Every row gives one point. A path goes straight from each point to the next, and from the last back to the first. The post is the endless flat space through its rows: a point in 2 columns, a line in 3, a plane in 4, and so on, so that a path can go around it. Count how often the path circles the post. Going back the other way cancels.

Post (2 x 3):
[[20 -9  4]
 [-8 15 -4]]
Path (24 x 3):
[[ -9   4   0]
 [ 11  -4  29]
 [  6  11   3]
 [ 60 -17  13]
 [ 12   4  19]
 [ 18 -17  14]
 [-21   4 -14]
 [ 15  -6 -10]
 [ 11  14 -12]
 [ 16   5   9]
 [ 20  -8  13]
 [-49  22   0]
 [ -2   5  -8]
 [ 17  -5 -15]
 [  6  13  -2]
 [-13  25  -2]
 [-22  12  13]
 [  6 -13   1]
 [  6  -7 -14]
 [ -3  14 -12]
 [ 15  13   3]
 [ 11   9  21]
 [  2   2   6]
 [-13  11  -6]]
Times around: 3

Post (7 x 8):
[[-22  14   3  46   5 -13  11  13]
 [  0   6  28   0 -25 -23   2   0]
 [-35 -33 -16 -16  11  -3 -45  -5]
 [-16   4   2  19  25  -6   8  -4]
 [  4 -22   2 -11 -20  18  -8  -3]
 [-36   7  -6  -8   6 -20   8   3]
 [ 12  -2  -6 -32  -5 -17  -2  30]]
Path (24 x 8):
[[-43   8  -6  12  29 -30  15  14]
 [-36 -12   1  48   9 -44 -17  21]
 [-53  18  -7  38   1 -44   0  60]
 [ 27 -22  10 -10  34  16  -1  30]
 [ 19 -27  -2  15  23  -8  -1  34]
 [  2 -16 -18 -14 -18 -46 -34  25]
 [-13  22  30  -1 -45 -23  29 -21]
 [-31 -12   8   1   3 -33   0 -22]
 [-34   0  21  51 -23 -31   4  22]
 [  5 -12  20 -21  29  20  -1 -13]
 [-52  -5 -49 -11   2  37  -2   5]
 [ -3 -10 -46 -32  29  16   2   1]
 [-17 -15 -17  23 -10   4  -5 -12]
 [-23 -12  27   4  24 -31   1 -25]
 [-58  -2   1  33 -12 -55 -26  -7]
 [ -5  19 -10 -16 -24 -33  14  19]
 [  0  11   4  46  -4  11  11  12]
 [ -9 -10 -27 -13  27  28   0  -8]
 [ 15  -8 -14 -39  12   5   1 -13]
 [-60  -1 -15 -10  -2 -47  -4   4]
 [ -3 -25  14  18  18  -4 -14   1]
 [-28   9  11  -7  19  -3  28  -6]
 [  2  -7  -6  -2  14  11 -14   9]
 [  6 -21  10 -20   9  19  -6  25]]
Times around: 1

Post (11 x 12):
[[ -1  15 -10  -5 -14   8 -23 -24  26  18  16  16]
 [ 14   8 -20  16 -21   6   0   8  -3   1  -3 -22]
 [ 14   2  -1  25 -25 -36  10   0   2  -1  -5 -10]
 [ -8   1 -14   9 -19  -9  12 -10 -18  14   2 -14]
 [  7  14  10 -11 -38  12 -14   9   0  11   0   0]
 [  9   8  19  27  11  -7  15 -11 -38  -7  -4  28]
 [-21   9   5  24   7  -2  20  13 -12  -5  -4  22]
 [ -3  12  -8  22 -30  -3 -25 -10  10  28   1   3]
 [  2  -1  -6   5  10 -14   0   5 -30   3  -3  24]
 [ -9  13  -4  -1 -18   1 -28 -24   8  -3  -8  -5]
 [ -5 -19  23  25  30  -4   5   2 -30 -15   8  12]]
Path (29 x 12):
[[ -9  -1  12 -11 -45  26 -26 -24 -10  36 -15   0]
 [ -9  -1 -42  -4 -31  30  -7 -22  -5  34   8   8]
 [  4   3  24   8  -8 -19 -17  19  -9 -16   0  27]
 [ 19  29 -10  12 -18 -16 -30   2   9  27   9  35]
 [ -4  14  14 -17   7  19 -41  -6 -15  10   3  30]
 [ 30  14  25  16 -14  12 -55   7   1  21 -11  36]
 [-15 -25  16  22  29  23 -50 -22  28  -9  12  33]
 [ -8   5 -30  14 -16  -4   6 -19 -14 -30 -13 -23]
 [-29  12  -8  42 -26  -7 -14  -8  -5  26  25   0]
 [  4  -4  40   1  -6 -32 -14  -7 -22 -21  -6   2]
 [  7  12   0  -1   0  -2 -27 -11  13  22   9  34]
 [ 19  -9 -28 -15   1 -17 -11 -49 -30 -17 -21 -17]
 [-22   9 -10   2 -14  18   3  -5  -3  12   3  37]
 [-49  -4   2  -1  10  36  14  14 -53 -18  16  10]
 [-20  -1  -1  40  14 -16 -20  17  -8  15  18  23]
 [ 40  13  11  -5  -8  17   1  -1  12  12  28  14]
 [ -5  29  -4  47   7  -9  -8 -51   4  32  -1  54]
 [ 10   4  33  18 -10   9   0 -31   3 -21  -8  29]
 [ 31   1  35  -2 -44  22 -11   4 -18 -35  -1 -24]
 [ 13  10   1  40  -6 -29 -10  -8 -13 -34  -5  -1]
 [ -9 -12  12  -9  12 -34 -34 -25 -20  18  25   9]
 [  6  -2  -1   3  -1  10 -40  -5 -27  19 -24 -25]
 [ 12  29  14  19 -37 -43   6 -32   4 -14 -28  -6]
 [ -6  20  -3  -1  -9 -39  11 -13 -17  -3  -3   4]
 [  0  22  -9  45  -1 -49  -7  -6   9  -6   5  24]
 [ 15 -11  15  32   0  -3 -30  25 -15  19  14  42]
 [ -7  -6 -29  12 -21 -14  41  14 -21   3 -12 -14]
 [  1  -4  29 -29  25   6 -34  -6  -7  31   4  60]
 [  3  29  -9  33  19  22   4 -22   1  28  -6  30]]
Times around: 3

Post (17 x 18):
[[ 18  12   5  -1 -21  -2  -6  34   5 -11   1 -18  -3   1  -1   4 -25 -20]
 [  1  18   5  15  13 -23  -3   4  11  -6  19   4   4  -4  -1 -12  -3  -2]
 [-13  -3  12  17   3 -33  16  23  -5  20   0   0  -1 -22   8 -15   1 -18]
 [ 19   5 -13  -3   5   8  -6   2  -5   0   0 -19  -1 -14   2   7   6 -11]
 [ -3 -33   9   4  -5   3 -12  -7  30   9  -7  11   0 -18  -5  -7  -4   1]
 [  7  13 -18 -32 -19  -8  -2  22  -9  -7  -4  -5   6   2 -12 -19  -5  -2]
 [ 14  12   8  -1  -1   8  10   0  -9  10   6  -4  18  -1 -15   8   8 -21]
 [-38   1  -2  23 -11  20  18   5  37  38 -10  13  27  -7 -30  15 -60   8]
 [ 10  -6   5  -5  12  -5 -27   3   8 -17  -7  -4  -6   1  -9   7  28   0]
 [  6   8  -4  13 -18   5  11   6 -22   8   0  -1  25  -2  -1  13  -6  -7]
 [-14  -9 -11   4  23 -23  -9  -4  15  -2   6  16  12   4   8  17  14 -30]
 [  8  12  -8  -2  -7 -12   0   7  17  -4   6 -16   6  -1   4   5  14  -3]
 [ -6   4   9  17  -9 -12  -4  -8  11  -9 -15   3 -16  -9   0 -18   1 -10]
 [  3  -4   7  -2 -15  15  -8   1 -13  15  15 -19 -11  -9  15  -8  11   3]
 [  0  -1   0   2  18   7  21  21   8   4   0  11   2   2   6   9  -2   8]
 [ -1  -9   8  11  -4   1  -8 -21   2 -22  21  -9  -9 -24  -3  18  21  -9]
 [  1   2  12  -1  11   4 -12   3  14 -18  -3 -22   4  -4   7 -17   6  -3]]
Path (25 x 18):
[[ -8 -12   3   5 -30  -7  17   0  22   8  -4   0  -2 -20 -11  17   2  10]
 [  5  21  -1 -10 -46  -2  -7 -10 -20 -16  11 -12  -4  18 -16 -18  -3  14]
 [ 22   6   3   1  41  -7  16  46   7   6  37   0   5   3   3   9   0 -22]
 [ 41 -18   5  -2   2  19 -11  10  23  -7  -1 -12   5 -36 -29  21  16 -18]
 [-13  10  -9   2   9 -10   1  28  21   2  14  19  -4   8 -20  36  18 -12]
 [ 23   1  -6   6  -7  13 -34  -2  -1   7 -22 -26  -1  13  -9  -4  35 -14]
 [-10 -31  20  11   2 -21   1   9  17   3   1 -31  -9 -52   7 -32 -27 -11]
 [ 18 -20  28  21  17   5  21  24   7   5  17   6  30 -19  -4  34  -5   9]
 [ -4   1   3   8  16  -8  -9 -18 -12  -2   5  18  -6 -12   4  -4  10 -50]
 [-17  -1   4  10 -14   6   2   3   4 -30   5  -2  14   3   7   9  16  -9]
 [ 10 -14 -24  -5  35 -13  21  34  43 -13  15  18   4  -1   5  27  -5  14]
 [ 13  16 -33   1 -18   0  -7  10  -4  20   9   7  23  21  -1  14 -32  -3]
 [-14   4   5   1 -15  28  13   7  21 -17  26 -25   6  -2   6  -6   1  30]
 [-23  14   8   2  20   4  11  27  12   3  -8   2  -5  -6 -17  18  23 -11]
 [-10   1  13 -16  -2  -1   5  11   8 -11 -28 -15 -16 -35   3 -27   2  19]
 [ 12   9  -3  14   2 -27   1   2  21  -1 -10  16  16  -2 -21  21 -25 -20]
 [  9  17   0   2 -19   9 -30  -8 -11   0  -4 -28  -3  26  -9   8  21 -19]
 [ -5   6   0  21 -11 -15  -2  27  -2  14  -7   0  -2 -12  -9   0  -5  -2]
 [-16  11  15  11  10  -7 -28  -9   7 -25   2 -37   6 -15   5  -5  27  -3]
 [-25  -1 -13   9  -7 -22 -17 -10  33   7   5 -29 -21 -30  25   1  15  -6]
 [ -5  19  -1  -5  -1  -3 -19 -25  -4 -22 -12  -4   4  -6  11 -11  26  -3]
 [ -9 -15  20   6  29   6 -13   5   2   9 -33 -27  -8 -23   1 -18 -23   2]
 [-18  -7  17   5  29  -8  -2  13  17   3   3 -33   3 -14   8 -28   8   8]
 [-27   6  -1  26  18 -11  15  10  19  16  26  17 -16 -40 -19 -23 -30 -10]
 [  0  10  25  15  -8   2  -1 -33   6 -21  24  14  15 -10   8 -12  14   2]]
Times around: 2

Post (17 x 18):
[[ 14 -20  30 -14   1  13 -21 -20  -9 -16  -3 -11  -5 -25 -20  -2  -6  -4]
 [  9   5   3 -21  41 -26  39 -26  27  28  -9  15   2  25  18 -14 -13  18]
 [ 24 -29 -22  11  -3  21  -6   6 -13 -22  20  -5 -18 -29  -2  30  29   4]
 [-12   1  14 -12 -13 -14  -1 -11   9 -23 -14 -19  16  45  -2   5   5   3]
 [-18   9  -2   3  -6  -4  23  -4  29   2 -18   9  38  12  32 -20   4  17]
 [ -7  16  -2  -8  29  14   5 -21  32   3 -10  -2  18  32  19  -2 -18  13]
 [ 26 -23 -27  -6  20  -7  16  -4  30  12 -17   6 -10  32 -12  23  17  -3]
 [ -2 -32   8 -19  -5  20  12 -21 -14  -2   7 -15 -25 -21   9   4  37 -14]
 [ 27 -10  -7  -6 -22  16 -19  15 -17  15   2  -8 -26   4  -1  33 -16 -10]
 [-21 -10  24  24  20   8   4  17  17  -8   8   9   0  20   3  -6  -7  14]
 [  1  22  -9   2   0  22  -7   8  40  39  27  14  -5  20 -18  -3   6  12]
 [  8  -8   8   0   1  37   5  26 -17  21  19 -34 -25 -34 -15 -10  39  -9]
 [-37 -27 -13   1 -10   1  14  -5   9   9  19 -14   2  -4 -16 -17  -8  -2]
 [-21   8  -7   5   9  19  13 -10  14 -16  -8  21  11  10  -3 -25 -16  24]
 [ 15 -18 -25 -37  21   2  14  18  -3  44  13  17   0   1  10  -4   1 -13]
 [ -9  -8 -13  25  -7  -5 -25 -38  -9 -16 -12  10   5 -10  -3   6  -2 -21]
 [ -8  -5  11   1 -19  21  13  13  23  -8  14 -24   7  26  14 -38  20  18]]
Path (28 x 18):
[[  3  13  -5  -8 -11   2 -35  -8 -20   0 -12 -16   2 -25 -17 -16  16 -14]
 [ 10  18   4 -12  -7  32   1 -28  -6  10   0 -10 -33 -33  15  -4  20 -20]
 [ 33  -5  26 -42  28  21  -8  11  21  -7  -2  15  15  17  -4  19  25 -21]
 [ 39  26 -11 -24  23  60  26  -2  35  28   4 -13  16 -11  21 -16  49  25]
 [ 23 -34 -48  19  12   0  -6 -24   7 -18  -4  24  13  16   2  60  -4 -20]
 [-22   8  11 -24  16  24  30 -38  23 -25  10 -13 -20  22 -10  -5 -12  11]
 [ 12 -15 -25   4   5   8 -21   3  19   4  -9 -32 -18  35  14  25   9 -40]
 [-11  20 -16  21  15  -6 -42 -55   4   6  -6  17  -5  -4 -13  13  -3  -2]
 [ -8   3  16   6  -4  19  -5   8  -1 -15   6 -20 -12  -3   3   3  -6  22]
 [-19   8 -15  12  -3  -4  -8  -7  30 -14  30   8   4  35 -21 -12   5  10]
 [  0 -19  51  -3 -19  16   5  20 -11  14  -4  16 -25 -16 -20  -8  16 -31]
 [ 26  -9 -50 -13  -7  11  33 -20  55  28  -1 -20   0  40 -20  45  27  10]
 [  5 -29 -27 -11 -16  14  20  -2   4  25 -15 -24  24 -17  15 -23  10  12]
 [ 11  23  25 -21 -18  41  18  -9   8 -13 -23   0   1  13 -45 -44  34  29]
 [ 10   5  -7   5 -26  -4   6 -14  13 -15  14  18   7  -8   6  -7 -16  11]
 [ 14 -45  26  -2 -23 -20   5  19 -12 -42 -28 -40   1   8 -15  11  15 -22]
 [ 25 -15   7  28  15  19   1  40  -1  28  10   4 -25  -2 -11 -14 -16  -6]
 [-29 -56 -14   2  -4   0  13  29  -7  13  -6  27  12  25 -12 -17 -19   0]
 [ 16 -27   2   5  17   8 -22 -29  15 -18  -3   5   8 -18  -4  -3 -20  29]
 [ 11  -1  32 -25 -24  21 -28  -7   3 -30  14  19 -18   8   1 -13  14  18]
 [ -9  11 -24  23  -6   2  -2 -15  16 -21   2  21   2  16  11  17 -13 -11]
 [ -6  29  18 -22 -16  48 -10 -41  35   8  32 -19 -26  32 -25  14  23   7]
 [  4  20 -24 -23  12  -8  33 -38 -10  43 -42  24  14 -19   3  -1 -14  13]
 [ -1  12   4  -5  29  20 -11 -52  40 -11  31  -2   0 -10 -28 -23  31  31]
 [ 24 -24  -5   1  -4   7 -18   5 -13 -12 -37 -16  -2  11   7   5  11  -8]
 [ 13 -38 -22  50  54   5   8  14  36  36  24  25 -12  -3 -24  15  -2  12]
 [-24  -4 -34  55  33  15  16 -10  35 -51   1  13  29   8   4  29  21  28]
 [-30   3 -21  -8 -42  43 -36  11 -41 -10   4 -29  12  14   1  21  17  -8]]
Times around: 2
